Each row of a before or after table is a point. The points were changed in one or more steps. Then noise was added and the rows were shuffled. The steps act on how far a point lies along the listed directions, d1 being the first. Write out the steps. A step turns or swaps two directions, mirrors them in a line or flattens them onto one, adds a multiple of one to another, or multiplies one. Angles are multiples of 10 degrees, from the lower direction toward the higher: turns from -170 to 170, lines from 10 to 170 but not 90. Use the fewest steps. Two steps may share a direction if one is a turn and the other turns, adds or multiplies; they go together, in the order done. Otherwise the lowest direction goes first.

Directions:
(1): [2.22,-1.32]
(2): [1.32,2.22]
Before:
[[-0.50,0.24],
[0.21,0.44],
[1.16,0.17],
[0.01,0.00],
[0.67,-0.05],
[0.27,0.01],
[0.18,-0.10],
[-0.81,-0.30],
[0.37,0.48],
[0.84,-0.17],
[-0.07,-0.09],
[0.17,0.29],
[0.10,0.65]]
After:
[[-0.43,0.30],
[0.45,0.42],
[1.13,0.01],
[0.23,-0.09],
[0.28,0.59],
[0.68,-0.20],
[0.75,-0.30],
[0.15,-0.07],
[-0.08,-0.10],
[0.23,0.20],
[-0.86,-0.19],
[0.27,0.36],
[0.03,0.04]]
Steps: turn d1 and d2 by -10 degrees

Directions:
(1): [-0.64,0.67,3.00,1.87]
(2): [1.15,-3.19,0.11,1.36]
Before:
[[0.18,-0.19,0.08,0.13],
[-0.86,1.45,0.36,-0.11],
[-0.13,0.14,-0.47,-0.41],
[0.00,-0.25,0.01,0.32],
[0.09,-0.30,0.06,0.36],
[0.25,-0.36,0.19,-0.31],
[0.35,-0.40,0.11,0.39],
[0.12,-0.30,-0.62,-0.38],
[0.14,0.16,-0.56,-0.24],
[0.42,-0.52,-0.07,0.27],
[-0.45,1.23,0.42,-0.04],
[-0.15,-0.14,-0.54,-0.18],
[0.02,0.22,-0.63,-0.56]]
After:
[[0.10,-0.36,-0.10,0.29],
[0.03,-0.09,-0.61,-0.53],
[-0.24,0.24,-0.34,-0.36],
[0.41,-0.44,-0.26,0.13],
[0.05,-0.22,-0.09,0.23],
[-0.39,1.09,0.72,0.26],
[0.27,-0.38,0.16,-0.35],
[0.11,0.33,-0.48,-0.25],
[0.15,-0.21,-0.04,0.08],
[-0.17,0.00,-0.52,-0.25],
[-0.86,1.27,0.80,0.31],
[0.35,-0.47,-0.10,0.31],
[-0.07,0.46,-0.42,-0.53]]
Steps: turn d1 and d2 by 20 degrees

Directions:
(1): [-0.95,-0.64,1.44,1.68,-2.82,2.43]
(2): [-0.05,-2.61,0.30,-0.35,2.65,2.44]
(3): [0.77,1.26,-0.69,3.84,1.60,0.25]
(4): [2.79,1.70,2.73,-0.86,0.40,0.98]
Before:
[[-0.23,-0.04,-0.47,0.23,0.09,-0.08],
[0.20,-0.43,0.33,-0.31,0.28,0.43],
[-0.30,-0.82,0.17,-0.06,0.15,0.71],
[0.39,0.39,0.87,-0.36,-0.07,0.18],
[0.12,0.02,-0.01,-0.33,-0.25,-0.25],
[-0.07,-0.49,-0.09,-1.05,0.21,-0.30],
[0.01,-0.60,0.65,0.06,-0.22,1.25],
[-0.41,-0.29,0.39,0.17,-1.02,0.94],
[0.16,0.20,-0.07,-0.33,-0.18,-0.26],
[0.14,0.57,0.51,-0.42,-0.91,-0.07],
[-0.07,0.16,0.09,-0.30,0.24,-0.10],
[0.36,0.15,0.51,-1.11,0.10,-0.30],
[-0.39,0.08,-0.63,-0.51,0.11,-0.60]]
After:
[[-0.46,0.02,0.06,0.26,-0.95,0.02],
[-0.16,-0.13,-0.31,0.14,0.19,0.05],
[-0.12,-0.11,0.24,-0.14,0.12,0.30],
[0.36,0.37,0.73,-0.41,0.04,-0.04],
[-0.57,-1.06,-0.05,-0.60,-0.39,0.40],
[-0.07,-0.09,0.36,0.04,-0.71,0.32],
[0.24,0.31,-0.17,-0.97,0.17,-0.55],
[0.09,-0.39,-0.05,-0.26,0.05,-0.13],
[-0.59,-0.75,-0.47,-0.39,0.36,0.24],
[0.06,0.78,0.35,0.16,-1.24,-0.18],
[0.03,-0.53,0.35,-0.89,0.06,0.24],
[-0.22,0.64,-0.35,-0.19,-0.87,-0.85],
[0.10,-0.23,-0.04,-0.34,0.19,-0.04]]
Steps: turn d1 and d2 by -100 degrees; add 0.5 times d3 to d4
